Each row is a point. Each table stands for the endless flat space through its points: a line for two points, a plane for three, and so on. The two share one point or none. Which?
(in the rows, 128 means zero)

First, 3 rows:
[[ 74 145 183 116]
 [ 80 144 178 122]
 [108 146 148  95]]
Second, 2 rows:
[[ 98 147 167 114]
 [ 98 139 135  86]]
They share: [ 98 145 159 107]

First:
[[ 92 136 127 154 158 142 153 121]
 [145 189 136 108 161 169 149 131]
 [133 177 130 117 149 181 125 131]]
Second, 3 rows:
[[109 177 118 147 156 183 160 109]
 [ 97 177 136 141 131 181 149 110]
 [106 174 123 145 150 180 155 111]]
They share: [106 150 127 141 152 160 137 125]

First (3 x 9):
[[120 113 150 133 160  91 158 146 127]
 [174 132 175 145 125 117 134 153  99]
 [138 121 158 127 144 101 152 148 119]]
Second:
[[142 118 142 132 141 121 141 160 120]
 [121 115 163 138 165  97 150 148 114]]
They share: no point

First, 3 rows:
[[137 135 152 153 122 128 146 119 168  83 113  89]
 [143 141 152 162 121 123 109 104 150 114 136 105]
 [139 135 150 158 117 121 139 120 164  90 120  91]]
Second, 3 rows:
[[138 137 127 180 118 104 141 119 177  88 138  97]
 [159 128 163 136 103 127 126 142 148  98 109  92]
 [145 120 167 135 106 128 136 129 144  96 119  93]]
They share: no point

First, 2 rows:
[[101 122 152 110  80 106 157 158 106  89 133 144 115 148 160 110  94 134]
 [104 127 153 105  88 108 153 152 106  91 129 147 117 142 159 117 101 133]]
Second, 3 rows:
[[ 88 118 148  78  94 104 137 161  91  77 133 154 104 128 167 133  99 151]
 [129 153 179 117  95  86 136 136 102  85 122 166 122 146 145 125 100 124]
 [ 70 102 132  62  94 116 141 171  89  77 137 146  98 120 177 135 101 161]]
They share: [107 132 154 100  96 110 149 146 106  93 125 150 119 136 158 124 108 132]

First (2 x 20):
[[117  95 104  89 116 133 103 131 148 119 114 122 139 154 104 143  98 143
  139 113]
 [114 110 110 104 110 118 127 125 172  95 123 113 121 172 125 164  86 122
  136  98]]
Second, 2 rows:
[[130 106 123  83 132 120  94 125 159 104 120 139 114 177 100 171 103 144
  147 105]
 [ 95  91  83  93  97 155 129 125 154 109 100  94 144 152 130 131  88 139
  122 115]]
They share: no point

First:
[[107 126 167 168 173 151 135 110 165 159  95 139 124  90 138 175  70 105
  157 131 140  89  63 167]
 [109 141 137 152 147 163 147 125 164 155 114 120 124 113 152 156  92 102
  154 132 153  97  86 175]
 [118 131 117 150 125 152 161 135 152 152 127 112 129 119 150 148 111  96
  143 144 149  98 107 166]]
Second (3 x 24):
[[116 108 146 189 131 145 168  98 177 141 122 157 136 117 105 184  91  75
  178 146 116  86 102 116]
 [ 80 138 116 171 101 145 120 122 135 141 116 109 106  81 135 148  85 111
  136 152 140 134  96 164]
 [124 113 137 170 136 145 170 116 166 149 123 139 137 119 126 170 102  83
  161 145 130  84 103 138]]
They share: [119 123 125 156 131 145 159 131 150 153 122 118 130 111 144 154 106  96
 142 146 143  95 102 161]

First (3 x 24):
[[122 122  74 122 152 109  93 113 173 145 133 154 139  94 140 139 170 127
  154 101 149 135 133 163]
 [105 146 131 142 120  80 102  69 123 118 119 163 144 101 118 133 140 145
  133  96 139 143 149 150]
 [102 150 138 142 116  77 105  65 117 113 113 158 151  94 120 131 138 147
  130  89 141 139 145 151]]
Second, 3 rows:
[[120 106  90 116 121  55 103  67 136 131  96 143 168 127 100 158 175 157
  180  97 110 168 171 101]
 [109 134 118 115 145 112  94 110 147 137 148 161 129  91 145 129 137 120
  130  93 158 135 130 163]
 [110 136  70 156 136  75 113  72 146 116 116 173 153 117 100 168 170 137
  155 107 115 163 136 146]]
They share: no point

First:
[[144 117 144 133  93  90 125 125 101 168 126 137 171 141 102 152 151 113
  140 114 115 111 135 147]
 [120 144 129 160 111  96 137 113 122 156 123 146 159 156 111 134 148 137
  155  93 103 126 111 168]]
Second, 3 rows:
[[131 149 128 139  93  70 123 118 102 193 127 117 156 163 116 135 117 112
  148  85 120 118 114 142]
 [129 129 128 135 109  90 123 116 108 159 133 141 158 155 100 141 149 130
  160  91 114 112 112 160]
 [131 157 131 148  87  67 128 119 104 202 121 112 158 163 124 133 109 107
  140  88 118 124 118 138]]
They share: [128 135 134 151 105  94 133 117 115 160 124 143 163 151 108 140 149 129
 150 100 107 121 119 161]

First (2 x 24):
[[131 147 102 144 151 117 140 135  82 185 131 151 170 121 137 103 102 162
   75 100 113 123 143 151]
 [135 145 110 130 149 117 148 133  98 169 137 147 164 135 125  99 118 160
   91 102 115 111 135 143]]
Second:
[[166 146 131 136 176  98 160 115  81 175 171 121 153 139 103  87 130 176
   93  98 128  86 109 126]
 [138 141 113 104 129 125 122 142  98 138 141 167 152 140 126 106 135 127
   81 124 107 118 146 133]
 [162 138 125 116 150 110 134 127  77 159 165 149 149 131 111  97 132 148
   81 118 122 106 125 124]]
They share: no point

First, 2 rows:
[[163 136  93 119 165 153 123 105 119 127 156  82 120 110  94 112 141 127
  102 129 132 178 165 114]
 [135 128  97 115 161 157 135 137 107 151 136 110 132 110  94 132 161  99
   86 153 112 142 129 122]]
Second, 2 rows:
[[150 128  87 110 162 154 134 123 104 148 145  97 118 108  92 124 140 109
   97 146 126 148 142 107]
 [156 132 103 114 158 166 138 109 120 144 141  87 126 108  86 126 150 119
  101 150 110 164 138 115]]
They share: no point

First (3 x 24):
[[149 108 136 125 113 112 151 146  95 127 130 133 120 115 113 159 145 166
  138 157 159 110 103 106]
 [147 121 109  83 107 145 151 148  93 114 112 133 157 100 140 130 170 136
  178 132 147 125  91  85]
 [139 117 120  90 118 137 151 142  85 104 103 140 151  89 129 147 158 135
  170 137 162 108  85  78]]
Second:
[[157 125 123 108 109 137 156 148  99 125 122 135 142 103 123 144 156 153
  171 150 147 130  92 104]
 [176 138 129 116 120 154 163 148 108 130 127 134 150  85 114 158 152 161
  185 163 143 156  81 116]
 [158 101 113  76 135 153 142 148  98 112 130 111 166  84 145 158 179 149
  150 133 156 145  94  77]]
They share: [149 116 119 100 108 132 151 148  95 121 121 132 142 108 130 140 161 149
 162 142 150 121  97  95]

First:
[[131 129 138 113 146 128 163 127 168 133  98 136 117 170 130 134 121 116
  108  88 119 130 171 124]
 [161 159 118 133 121 143 133 172 153 173 138 151 152 140 130 139 116 151
  148 133  94 100 141 159]]
Second, 3 rows:
[[183 120 142  97 112 146 163 174 175 160 136 168 127 131 147 158 131 132
  118 125 113  97 136 116]
 [133 162 122 137 134 140 135 142 151 160 118 132 137 165 127 126 113 134
  134 117 105 115 164 158]
 [128 174 132 137 116 164 127 130 147 175 125 121 117 179 142 119 115 116
  120 139 122 103 177 160]]
They share: [149 147 126 125 131 137 145 154 159 157 122 145 138 152 130 137 118 137
 132 115 104 112 153 145]

First:
[[136 120 100 134 143 150 105 118 123 160 130  93 142 138 118 159 108 104
  164 107 118 128 111 144]
 [181  95 105 109 103 145 140 148 113 140 130 108 132 103 148 124 133  89
  149 117 138 163  71 129]
 [178  97  86 126 132 134 145 154 115 171 106 126 161  95 121 140 149 116
  146  94 161 183  55 138]]
Second:
[[142 103 108 127 134 143 119 113 100 142 107 102 141 113 116 156 134 111
  145 120 127 129  92 133]
 [173  97 109 138 131 158 118 132 127 167 133  98 119 139 144 139 110  86
  163 103 135 145 101 145]
 [136 115 106 112 119 148 121 117 102 148 111 103 157 117 102 169 133 112
  151 112 111 125  88 137]]
They share: no point

First:
[[163 160 146 143 157  91  98  86 148 144 153  71 121 134 152 157 122 167
  151  78  78 124  96 122]
 [125  98  90 135 104 133 107 124 110  97 123 116  92 148  89 116 157 153
  106 115 113 163 161 130]
 [153 138 130 151 138 109  95 102 132 125 141  86 114 144 131 144 129 163
  136  89  91 139 115 120]]
Second, 2 rows:
[[130 125 122 138 129 120  91 114 123 102 132  96 101 148 108 130 138 161
  114 103  98 151 146 113]
 [120 127 134 138 131 106  81 114 141  92 132  90 103 138 102 118 128 175
  102  97  90 147 162  99]]
They share: no point

First:
[[136 132 152 134 187 151 109 163 156 134 164 144 126 150 126 164 168 124
  150 160 158 130 136 162]
 [131 113  93  93 133 160 164 158 135 101 135 157 101 144 130 158 149 188
  161 124 121 137 139 102]
 [131 110  80  84 121 161 176 158 129  94 129 159  95 144 130 156 145 202
  162 116 113 139 141  89]]
Second:
[[145 107 119 121 157 162 134 156 153 129 149 147  99 146 140 180 157 164
  157 126 131 127 147 114]
 [117 131 119 101 157 154 146 160 141 101 145 159 127 142 120 144 157 156
  161 154 143 139 123 142]]
They share: [131 119 119 111 157 158 140 158 147 115 147 153 113 144 130 162 157 160
 159 140 137 133 135 128]

First:
[[123  94 102 141 153 128  98 118 157 135 126 114 153 131 107 160 104 148
  145 157 130 119 126 155]
 [131  78  98 129 139 144  88 128 175 125 120 132 159 133  95 176  92 144
  129 155 132 113 132 149]]
Second (3 x 24):
[[126  99 124 183 173 132 115 139 135 112 142  93 131 148 131 169 117 137
  167 147 145  97 131 160]
 [114 102  93 120 152 114  96  96 159 160 118 114 161 118 103 139 107 161
  144 166 118 140 116 154]
 [118 126  65 156 144  90  84  92 131 144 146 102 181 118  79 159  87 133
  140 158 122 124 136 186]]
They share: [119 102 104 147 160 120 103 113 148 140 129 105 150 130 113 152 110 150
 153 158 129 122 123 158]

First (2 x 24):
[[114  84  96  93 104 147 136 113 108 103 125 105 111 121 129 154 134 156
  148 157 156 149 110 121]
 [104 100  96 109  98 137 142 121  98 121 123 109 115 117 135 150 142 142
  148 145 152 135 114 109]]
Second, 4 rows:
[[ 79  98  57 136 123 113 154  97  76 102 158  75 149 111 116 178 108 117
  115 119 193 171 103  93]
 [107  99  86  90  63 105 146 137  66  98  90 119 127 123 132 132 135 167
  147 114 133 123 101 110]
 [139 135 139 108  79 128 146 144 115 153 106 130  73 112 159 123 197 139
  179 147 115  98 127 118]
 [123 126 104 108  83 104 150 122  81 125 114 112 103 102 129 145 164 147
  161 124 143 122 117 109]]
They share: no point

First (2 x 24):
[[173 147 102 153 142  79 169 138  87 111 158 126 155 156  95 123 101 115
  135 173 153 156 173 104]
 [153 111  90 157 126 107 141 162 103 139 146 130 131 132 127  95  97  83
  163 137 165 164 141 112]]
Second (3 x 24):
[[159 129 101 162 140  99 156 147  89 131 159 132 145 148 113 102  96  97
  150 160 159 160 156 116]
 [163 126  99 147 131  78 153 150 104 117 139 132 142 147 116 123  94 103
  141 145 167 168 153  95]
 [143 120 130 166 155  78 154 135  92 131 148 160 150 173 136 116  69 101
  130 150 183 184 140 109]]
They share: [163 129  96 155 134  93 155 150  95 125 152 128 143 144 111 109  99  99
 149 155 159 160 157 108]

First:
[[121 133 116 111 120 121  85 165 123 129 145 110 109  89 127  91 120  81
  156 131 107  96 107 149]
 [117 131 112 109 127 127  91 162 119 130 148 119 108  92 129  94 112  90
  158 139 101  97 113 153]
 [115 124 113  93 140 160 108 166 101 125 157 148 117 104 148 115  92 116
  155 154  80 103 127 162]
 [123 108 127  81 149 182 106 175  89 114 146 167 128 105 164 130  96 119
  143 162  66 104 119 178]]
Second:
[[ 99 110  93 109 156 141  89 188 113 115 118 138 158  55 137  90 139 128
  118 154 108  94 125 155]
 [103 152 117  79 120 117  95 150 119 157 178 140  64 117 119  90  51  74
  180 142  82 100  87 135]
 [105 147 114  85 133 129  90 164 108 149 158 137  92 100 123  86  70  87
  165 145  94  99  97 137]
 [101 123 109  96 120 111 104 151 138 134 174 141  83 104 126 100  91  89
  163 148  79  97 104 153]]
They share: no point

First, 2 rows:
[[138 108 164 112 108 124 111 117  98 128 100 133 113 158 146 103 111 113
  159  97 105 109 138 143]
 [124 116 166 102 106 126 113 123 108 110 108 117 101 168 162 105  93 111
  151  95 109 117 148 151]]
Second (2 x 24):
[[152 102 168 124 110 120 115 116  92 144  93 141 126 157 131  99 126 117
  158  94  98  97 131 139]
 [124 110 148  96 106 132  95 108  96 116 105 141  98 141 159 111 102 105
  178 110 118 129 139 139]]
They share: [145 104 163 117 109 123 110 114  93 137  96 141 119 153 138 102 120 114
 163  98 103 105 133 139]

First:
[[112 117 119 123 100  93 135 124 121 134 154 161 155 137 146 117 165 175
  116 149  83 133 148 172]
 [103 134 111 131  92 119 143  90 106 118 171 152 117 161 125 125 156 174
  107 146  73 142 142 161]
 [109 134  93 103 148 116 170 127 139 148 160 150 138 166 127 105 166 130
  159 122 136 145 137 134]
 [139 140 113 107 100 104 134 107 125 140 174 148 126 170 149  89 160 128
  113 132 100 151 173 120]]
Second, 3 rows:
[[ 98 104  79  84 104 125 152 132 121 141 189 156 124 147 122 141 143 174
  102 160  83 144 157 147]
 [ 95 128 100 108  95 131 149 147 109 147 174 144 133 120  98 114 122 180
  105 133  59 165 151 135]
 [108 111  93 103 122 105 153 106 131 130 170 163 133 171 148 135 177 157
  128 157 115 125 144 166]]
They share: [106 127 107 119 116 109 151 116 123 134 160 155 139 153 132 117 163 161
 130 139  99 139 140 158]

First, 2 rows:
[[121 110 105 149 157 120 108 117 143  94 100 146 124 115 118 123 126 123
  110 135  94 105 146 147]
 [106  98  90 146 142 138 132 102 137 118  97 128  97 133 100 147 105 144
   89 132 115  78 146 162]]
Second:
[[120 125 103 148 146 115 127 128 126 126  88 121 117 142 100 140 128 135
  102 127 105 108 162 141]
 [114 101 103 157 152 124 112 104 144  99 112 139 117 121 115 137 107 135
  114 130 105  99 138 153]]
They share: no point

First (2 x 24):
[[109 147 137 130 119 113 133 119 139 108 115 167 125 136 118 145 155 133
  138 138 133 128 131 105]
 [116 155 141 133 128 108 135 117 133 115 119 174 127 133 110 140 150 140
  147 139 142 132 124  97]]
Second (2 x 24):
[[ 81 145 142 145 116 106 158 115 121 128  96 151 132 160 114 159 187 144
  117 161 130 100 144 107]
 [ 88 143 139 139 114 110 149 117 129 119 101 154 129 153 118 156 178 138
  121 153 128 108 142 109]]
They share: [102 139 133 127 110 118 131 121 145 101 111 160 123 139 126 150 160 126
 129 137 124 124 138 113]

First:
[[ 84 112 130 144 158 127 166 165 140 174  92 151  83 100 109  89 126 151
  119 120 172 139 117 147]
 [ 82 136 118 124 154 159 148 141 148 150  88 127  77 102 137 109  80 123
   97 114 142 129  87 143]
 [ 78 128 118 128 162 139 154 155 142 168  86 147  73 104 117  93 108 141
  115 118 160 137  99 149]]
Second, 3 rows:
[[ 70  73 132 170 166 169 148 150 142 159 101  92 104 107 107 103  59 111
   81  95 140 154 112 135]
 [ 97 144 137 129 146 147 162 131 126 158 111 139  79  80 145 115 102 159
   92 110 149 120 114 149]
 [ 91 121 138 143 151 154 160 141 136 156 104 125  89  92 134 112  89 141
   90 107 149 130 112 144]]
They share: no point

First:
[[120 144 118 127 148 116 136 128 118  70  91 144 163 121  72 141 139 141
   97 115 108 135 114 138]
 [168 162 136 103 106 140 148  86  94 118 133 132 157 121 120  99 181 159
  115  73 162 147 162 114]]
Second:
[[153 163 150 116 122 121 153 109 120  96  95 142 143 110  88 132 186 129
   98  96 145 143 143 134]
 [141 139 126 112 134 109 121 133  92  88  83 154 155 102  76 116 150 149
   78  76 133 155 123 122]
 [145 141 132 115 134 101 126 138  92  85  76 159 149  96  74 117 159 141
   73  72 137 154 121 123]]
They share: no point

First:
[[162 152 126 116 110 112 146 145 147 160 147 118 113 163 117 124 111 104
  106 150 144 164  95 153]
 [134 148  90  80  74 120 174 161 163 148 131 146  89 163 109 112  99  96
  130 138 140 152 119 121]]
Second, 3 rows:
[[147 142 119 108  98 130 157 155 146 168 136 131 102 148  96 137 106 104
  108 153 141 156  97 151]
 [168 186  88  90 109 101 137 124 149 121 143 101 103 182 144 103 103 104
   97 149 160 178  93 128]
 [156 162 106 102 103 119 151 144 151 149 141 117 107 164 116 123 103 104
   99 153 152 164  97 138]]
They share: no point

First (5 x 24):
[[159 120 171 154 163 138 129  93  68 166 148 144 123 139 143  97 132 181
   96 137 176 191 122 133]
 [154  89 129 118 106 156 167 123 102 141 142 106 134 112 159 117  76 125
  112 113 129 153 125 155]
 [111 134 165 142 161 136 153 139  84 184 136 102 133 163 167  93 140 195
  112 169 180 155  64 101]
 [127 113 129 110 122 118 145 161 137 158 111 100 144 120 168 134 105 145
  132 130 154 114 122 149]
 [128 144 191 163 155 108 112 139  96 189 110 138 123 154 170 117 147 194
  108 159 211 163 109 131]]
Second:
[[157  99 147 128 142 144 137 113 103 152 131 122 146 112 146 114 129 169
  134 120 150 166 120 129]
 [139 117 132 119 151 129 149 125 100 158 143 113 134 133 149 108 111 157
  107 135 153 142 120 141]]
They share: [145 111 137 122 148 134 145 121 101 156 139 116 138 126 148 110 117 161
 116 130 152 150 120 137]

First:
[[ 79 126 143 100  89 179 168  96 109 115 158 146  75 117 102 120 149 155
  145 113  79 110 118 151]
 [ 86 104 142 114 102 173 154 101 119 116 151 141  96 125  97 102 150 145
  141 103  98 119 118 152]
 [ 99  75 138 134 117 160 131 112 130 118 139 133 124 136  91  78 149 133
  138  88 125 131 114 153]]
Second, 3 rows:
[[118  99 140 118  71 143 144 132 130 118 167 119  78 144  69 102 104 149
  163  77 130 119 112 115]
 [111  92 138 110  74 140 140 126 122 112 163 126  80 139  74 107 110 144
  156  84 126 113 104 121]
 [ 76  66 128  78  94 133 123  96  84  88 139 160  94 113 104 127 147 124
  123 119 101  89  70 157]]
They share: [ 97 105 134 118  95 158 141 114 112 118 143 137  96 126  99 102 143 149
 148  98 103 119 106 151]

First, 4 rows:
[[ 78 169  96 111 156 114 134 166  78 119 119 156 133 163  86  95 116 133
  168 173 121 147 147 114]
 [109 139 131 127 124  64 110 129 127  87  67 170 160 148 105 101 159 135
  136 123 124 125 178 103]
 [106 145  99 141 129 107 100 142 100 112 100 133 169 169 102  81 126 131
  148 147 153 111 176 135]
 [120 178  98 139 118 101 144 126 111  94  98 139 166 124 119 121 113 125
  138 158 149 149 131 130]]
Second, 6 rows:
[[ 95 167 110 180 122  97 116 138 115 114 113 114 170 134  91 130 121 114
  174 152 184 172 115 154]
 [ 95 136 129  95 131  85 119 126  99 126  71 141 179 167  99  75 146 141
  144 146 128 103 149  99]
 [ 95 153  95 133 136 107 121 119 122  92 121 134 139 145 138  97 132 124
  124 148 155 132 176 129]
 [124 152  71  64 112  92 181 133  74 124  43 174 196 186 117  74 117 137
  140 202 120  98 158 100]
 [115 147 101  76 119  90 150 131  81 126  50 158 195 181 104  71 129 139
  145 174 115  99 148 100]
 [ 61 117 143  69 140  35 139 117  82 184  39 136 197 171  90 123 196 138
  158 152 163 132 122  73]]
They share: no point

First (3 x 24):
[[ 73 141 169 104 146 110 171 110  98 156 185 169 133 136 177 133  98 158
  104 104 109  98 146 106]
 [105 149 153 116 162 118 127  94 114  88 129 157 173 140 121 133 118 142
  128 112 145  98 154 126]
 [105 129 145 122 170 118 117  82  90  86 133 127 173 146 113 165 120 126
  112 100 143 106 134 100]]
Second:
[[ 94 135 173 115 149 131 141  98 100 106 148 149 169 136 125 136 115 120
  141  83 122  95 158 126]
 [ 98 120 182 109 137 129 152  89 106  95 140 130 163 136 116 129 106 116
  138  70 119 106 155 120]
 [109 126 166 115 148 118 141 102 129 104 146 136 142 125 119 129 103 142
  107  97 137 118 153 102]
 [ 87 138 180 123 152 148 133 107  84 118 161 157 181 133 124 146 126  98
  163  69 111  81 167 137]]
They share: [ 97 147 157 113 158 116 138  98 110 105 143 160 163 139 135 133 113 146
 122 110 136  98 152 121]

First (3 x 24):
[[139 141  99 145 170  89  73 167 128 135 181 110  73 109 117 120 128 136
  119  99 105 145 183 108]
 [ 95 145 165 161 140 115 101 107 136 137 133 124  83  79 111 128 166 108
  111 151  67 189 153 124]
 [123 133 133 149 156 103  89 139 136 133 157 104  87 111 123 120 146 124
  123 127  99 157 169 112]]
Second, 4 rows:
[[106 109 147 128 156  92  86  95 129 126 134  89  91 159 117 126 111 119
   95  97  69 169 170 137]
 [126 160 126 155 176  94  83 145 102 187 178 122 125 117  97 128 168 143
  124 154  95 153 177 121]
 [131 144 162 148 156  87 106 120 134 161 149 119  81 139  92 121 131 109
  135 117  79 209 215 127]
 [131 164 147 178 151 122 106 165 139 161 169 124 106  64 122 116 206 124
  160 192 124 159 165  92]]
They share: [115 129 150 151 149 110  97 125 140 132 145 101  94 112 126 120 155 118
 125 141  96 163 162 114]

First:
[[122  90 115 150 110 143 133  95 165 159 138 140 132 213 108  95 153  37
   98  91 140 167 122 117]
 [121 126  96 146 113 146 145 129 137 184 132 156 105 147 135 131 127  93
  151 126 182 152 173 159]
 [ 96 127 120 124 130 131 139  98 131 166 154 130 116 164 119 115 115 103
  151  99 164 135 154 139]
 [110 111 103 144 119 149 133 104 150 177 144 143 117 189 123 113 138  64
  119 103 167 149 143 141]]
Second, 5 rows:
[[130 143 103 116  99 108 119  83 173 126 136 106 116 138  88  85  92  49
  152  94 131 167 105 155]
 [147 152 118 109  92 130 126  91 162 114 162 101 127 122  93  85 113  59
  162  81 149 181  98 143]
 [ 98  91 148 121 145 122 183 115 135 170 143 140 132 169 115 111 122  93
  171  81 125 146 197  79]
 [118 123 128  89 129 150 171  99 151 158 171 108 112 137  99  83 110  65
  203  57 161 182 165 115]
 [ 87  87 132 146 143  91 160 115 153 171 109 146 131 180 114 122 101  82
  134 110  92 114 189  92]]
They share: no point

First (4 x 24):
[[ 73 144 175 126 111 138 145  87 115 114  92 128 154 156 127 133 132 128
  108 148 105 151 140 129]
 [139 150 139 168  96 147 166 126 118 177 113 161 172 150 160 100 162  59
  102 100  90 124 176  69]
 [112 194 141 168  84  87 110 146  98 184 106 137 178 155 157 138 151  78
   65 119  85 101 132  84]
 [ 98 178 155 155  98 102 115 124 102 157 100 138 165 148 142 142 138  98
   81 139  89 120 132 105]]
Second (6 x 24):
[[107 153 152 117 103 144 151 151 112 136 167 154 190 180 136 132 144  52
  108  77 113 149 131 100]
 [113 132 184 156  95 126 197  76  92 137  83 131 147 141 153  98 155 128
  108 121  71 135 190 110]
 [ 74 172 127 156  78 163 161  87 139 104  94 167 111 144  90 132 103 122
   75 169  96 156 153  67]
 [ 99 111 193 171 120 132 188  65 117 145  70 123 138 122 181 116 171 132
  100 136  73 144 199 120]
 [145 125 189 158 118 174 139 155 108 111 143 173 197 187 139 140 141  14
  104 106 135 121 116  91]
 [105 129 191 123 126 160 119  83 137 183  88 120 177 135 188 132 186  81
  134 118  98 131 152 109]]
They share: no point
